Every row gives one point. The window is the flat piece filled in between its corners: a triangle in 3 columns, a solid with four corners in 4, and so on. A path goes straight from each point to the next, and from the last back to the first. After which points does the path pass through the window?

Window (3 x 3)
0: -0.49 +0.22 +0.32
1: -0.23 -0.18 +0.27
2: +0.76 -0.10 -0.36
Path:
(1): +0.80 -0.31 -0.74
(2): +1.34 -0.19 -0.23
(3): -0.39 +0.12 +0.55
(4): -0.75 -0.06 -0.16
(5): +0.08 +0.11 -0.44
(6): +0.24 +0.22 +0.22
(7): -0.12 -0.12 +0.41
(8): -0.48 -0.31 -0.29
(9): -0.59 -0.08 -0.19
(10): -0.30 +0.27 +0.44
(11): +0.61 -0.09 +0.15
(12): +0.17 -0.44 -0.61
Through the window after points: 7, 9

Window (4 x 4)
0: +0.57 +0.27 -0.49 -0.18
1: +0.25 +0.09 +0.08 -0.10
2: -0.79 +0.27 -0.94 -0.01
3: +0.05 -0.53 +0.09 +0.21
Path:
(1): -0.53 +0.24 -0.42 +0.44
(2): -0.49 +0.00 -0.47 -0.29
(3): -0.74 -0.07 -1.05 -0.47
(4): -0.61 +0.31 -0.70 +0.54
(5): -0.37 -0.15 -0.12 +0.35
(6): -0.52 -0.39 -0.43 -0.38
(7): +0.23 -0.32 +0.02 -0.63
(8): +0.59 +0.19 -0.14 +0.55
(9): -0.38 +0.08 -0.55 +0.72
(10): -0.38 -0.18 -0.57 -0.29
(11): -0.09 -0.62 +0.06 -0.17
(12): +0.00 -0.45 -0.13 +0.39
Through the window after points: none

Window (6 x 6)
0: +0.69 -0.40 -0.30 -0.28 +0.10 -0.19
1: -0.24 -0.51 -0.40 +0.24 +0.30 -0.63
2: +0.20 -0.35 -1.02 +0.49 +0.18 -0.44
3: +0.42 +0.79 +1.04 -0.02 +1.02 -0.75
4: -0.05 +0.27 -0.18 +0.49 -0.84 -0.32
5: +0.08 +0.13 -0.39 -0.20 +0.18 -0.07
Path:
(1): +0.41 +0.26 +0.11 -0.21 +0.43 -0.70
(2): +0.45 -0.09 +0.34 +0.17 +0.52 -0.04
(3): +0.00 +0.19 +0.50 +0.45 +0.03 +0.01
(4): +0.21 +0.36 +0.00 -0.17 -0.31 -0.68
(5): +0.15 -0.22 -0.46 -0.26 +0.33 -0.66
(6): +0.03 -0.03 -0.11 +0.90 +0.55 +0.15
(7): +0.47 -0.37 -0.17 +0.52 +0.52 +0.34
(8): +0.34 +0.04 -0.28 -0.38 -0.16 -0.82
Through the window after points: 1, 7

Window (8 x 8)
0: +0.15 -0.78 +0.77 +0.30 -0.12 +0.15 -0.48 -0.27
1: -0.41 +0.48 +0.93 -0.56 -0.05 +0.25 -0.21 +0.34
2: +0.39 -0.14 -0.27 -0.09 +0.11 +0.52 -0.05 -0.77
3: +0.07 -0.07 -1.00 +0.71 -0.08 -0.02 +0.63 +0.04
4: +0.55 -0.04 +0.06 +0.35 +1.05 +0.42 +0.01 -0.50
5: +0.09 +0.22 -0.81 -0.48 +0.58 -0.23 +0.42 -0.09
6: -0.21 +0.31 -0.88 +0.45 -0.14 -0.43 +0.07 -0.29
7: -1.37 +0.43 -0.72 -0.97 -0.08 +0.20 -0.28 +0.30
Path:
(1): +0.34 +0.27 -0.24 -0.18 +0.21 +0.14 -0.81 -0.02
(2): -0.37 -0.05 +0.20 -0.45 +0.22 +0.26 +0.50 -0.50
(3): -0.68 -0.15 +0.06 -0.35 +0.07 +0.04 +0.32 -0.37
(4): -0.05 +0.37 -0.47 -0.06 +0.11 -0.03 -0.38 +0.54
(5): +0.58 +0.35 -0.33 -0.02 +0.31 +0.29 -0.52 -0.07
(6): -0.34 -0.33 +0.09 +0.00 +0.33 +0.24 +0.50 -0.61
(7): -0.50 +0.12 +0.40 -0.32 +0.09 +0.00 +0.43 -0.71
(8): +0.18 +0.17 +0.18 -0.07 -0.02 +0.43 -0.65 +0.78
(9): +0.19 +0.93 -1.24 -0.73 +0.41 -0.19 -0.58 +0.30
(10): -0.90 +0.21 -0.53 -0.28 +0.09 +0.26 +0.39 -0.22
(11): -0.64 +0.38 +0.43 -0.43 +0.10 +0.13 -0.01 +0.04
(12): +0.01 +0.24 -0.11 -0.67 -0.32 +0.46 -0.62 +0.59
(13): -0.23 +0.17 -0.57 -0.17 +0.26 +0.35 -0.45 +0.34
(14): -0.49 +0.08 -0.05 -0.47 +0.23 +0.18 +0.34 -0.81
(15): -0.49 -0.30 +0.04 +0.59 +0.02 +0.12 +0.18 -0.85
(16): +0.39 -0.09 -0.22 +0.07 -0.21 +0.20 -0.40 +0.24
Through the window after points: 5, 7, 11, 13

Window (9 x 9)
0: +0.97 -0.46 -0.23 +0.01 +0.20 +0.04 +0.04 +0.87 -0.52
1: -0.10 +0.71 -0.51 +1.13 +0.07 +0.05 -0.42 +0.41 +0.25
2: -0.49 -0.22 -0.19 -0.20 +0.17 +0.34 -0.33 -0.39 -0.69
3: +0.06 +0.83 -0.19 +0.78 +0.42 +0.56 -0.28 -0.16 +0.67
4: +0.68 -0.46 +0.02 -0.09 -0.21 -0.47 +0.50 +0.24 -0.50
5: +0.42 +1.08 -0.37 +0.37 -0.38 +0.22 -0.71 +0.12 +0.64
6: -0.22 -0.93 +0.17 +0.02 -0.62 +0.33 -0.26 -0.06 +0.13
7: +0.86 -0.72 -1.03 +0.00 +0.01 -0.08 +0.38 +0.18 -0.21
8: -0.12 -0.18 -0.14 -0.06 -0.64 +0.73 +0.23 +0.00 -0.31
Path:
(1): -0.06 -0.57 +0.06 -0.29 +0.41 +0.14 +0.21 +1.16 -0.16
(2): +0.90 -0.13 -0.44 +0.36 -0.35 +0.17 -0.38 -0.35 -0.51
(3): +0.34 +0.13 -0.26 +0.52 +0.12 +0.13 -0.47 -0.38 -0.25
(4): -0.17 +0.19 -0.32 +0.05 -0.14 +0.22 +0.10 +0.79 +0.58
(5): -0.22 -0.20 -0.15 -0.01 -0.18 +0.04 -0.16 +0.45 -0.06
(6): +0.20 -0.24 -0.27 +0.24 -0.37 +0.36 -0.13 -0.16 -0.30
(7): +0.97 +0.23 +0.06 +0.73 -0.66 +0.74 -0.43 -0.07 -0.14
(8): -0.63 +0.30 -0.53 -0.29 +0.04 -0.18 -0.15 +0.22 +0.59
(9): -0.16 +0.12 -0.15 +0.16 -0.01 +0.21 -0.08 +0.08 +0.49
(10): +0.54 -0.25 -0.14 +0.73 -0.21 +0.56 -0.42 -0.19 -0.23
(11): +0.42 -0.29 +0.04 +0.91 -0.16 +0.23 +0.11 -0.80 -0.59
(12): +0.27 -0.54 -0.26 -0.84 -0.21 +0.13 -0.12 +0.93 +0.12
(13): -0.14 -0.19 -0.50 -0.27 -0.05 -0.21 +0.33 +0.62 +0.05
(14): +0.58 -0.37 -0.03 +0.30 -0.41 +0.63 -0.30 -0.19 -0.71
(15): +0.58 -0.03 -0.33 +0.45 -0.44 +0.14 -0.27 +0.22 -0.70
(16): -0.06 -0.62 +0.02 -0.78 +0.90 +0.05 +0.34 +0.34 +0.17
Through the window after points: 1, 7, 9, 15

Window (9 x 9)
0: -0.14 +0.47 -0.47 +0.51 +0.19 -0.08 +0.55 -0.01 -0.35
1: +0.60 -0.95 -0.52 +0.29 -0.17 +0.33 +0.29 -0.28 -0.31
2: -0.01 -0.74 +0.49 -0.33 -1.01 +0.10 -0.06 +0.68 +0.72
3: +0.13 +0.29 +0.16 +1.05 +0.64 +0.06 -0.65 +0.32 -0.16
4: +0.01 -0.51 +0.45 -0.65 -1.01 +0.45 -0.22 -0.30 +1.02
5: -0.29 -0.06 +0.33 +0.68 +0.03 +0.09 +0.00 -0.15 -0.76
6: +0.72 -0.19 +0.39 +0.09 -1.16 +0.11 -0.57 +0.18 +0.23
7: +0.35 +0.40 +0.55 +0.29 +0.55 +0.21 +0.15 +0.28 -0.44
8: +0.14 -0.36 -0.75 +0.05 +0.65 -0.62 +0.21 -0.42 -1.02
Path:
(1): -0.05 -0.32 +0.21 -0.23 -0.54 +0.35 -0.13 +0.35 +0.16
(2): +0.18 -0.61 +0.67 +0.35 -0.59 -0.31 +0.12 -0.06 +0.53
(3): +0.75 -0.09 +0.48 +0.25 +0.20 -0.48 +0.30 -0.15 +0.00
(4): -0.13 +0.28 +0.09 +0.19 -0.14 +0.84 -0.42 +0.52 -0.58
(5): +0.16 -0.25 -0.16 -0.21 -0.09 +0.31 -0.08 +0.06 -0.23
(6): +0.49 -0.28 +0.44 +0.44 -0.40 -0.57 +0.79 -0.41 -0.05
(7): +0.41 -0.30 +0.29 +0.66 +0.05 -0.68 +0.28 -0.13 -0.26
(8): +0.05 +0.19 -0.59 +0.17 +0.16 +0.40 -0.17 +0.12 -0.65
(9): +0.03 -0.07 -0.62 +0.01 +0.18 +0.36 -0.22 +0.12 -0.60
(10): +0.28 -0.45 +0.60 +0.62 +0.31 -0.55 +0.50 -0.30 -0.03
(11): +0.23 -0.32 +0.22 +0.35 +0.04 -0.38 +0.41 -0.43 +0.05
(12): -0.19 +0.01 -0.37 -0.05 +0.12 +0.69 -0.37 +0.58 -0.50
Through the window after points: 1, 3
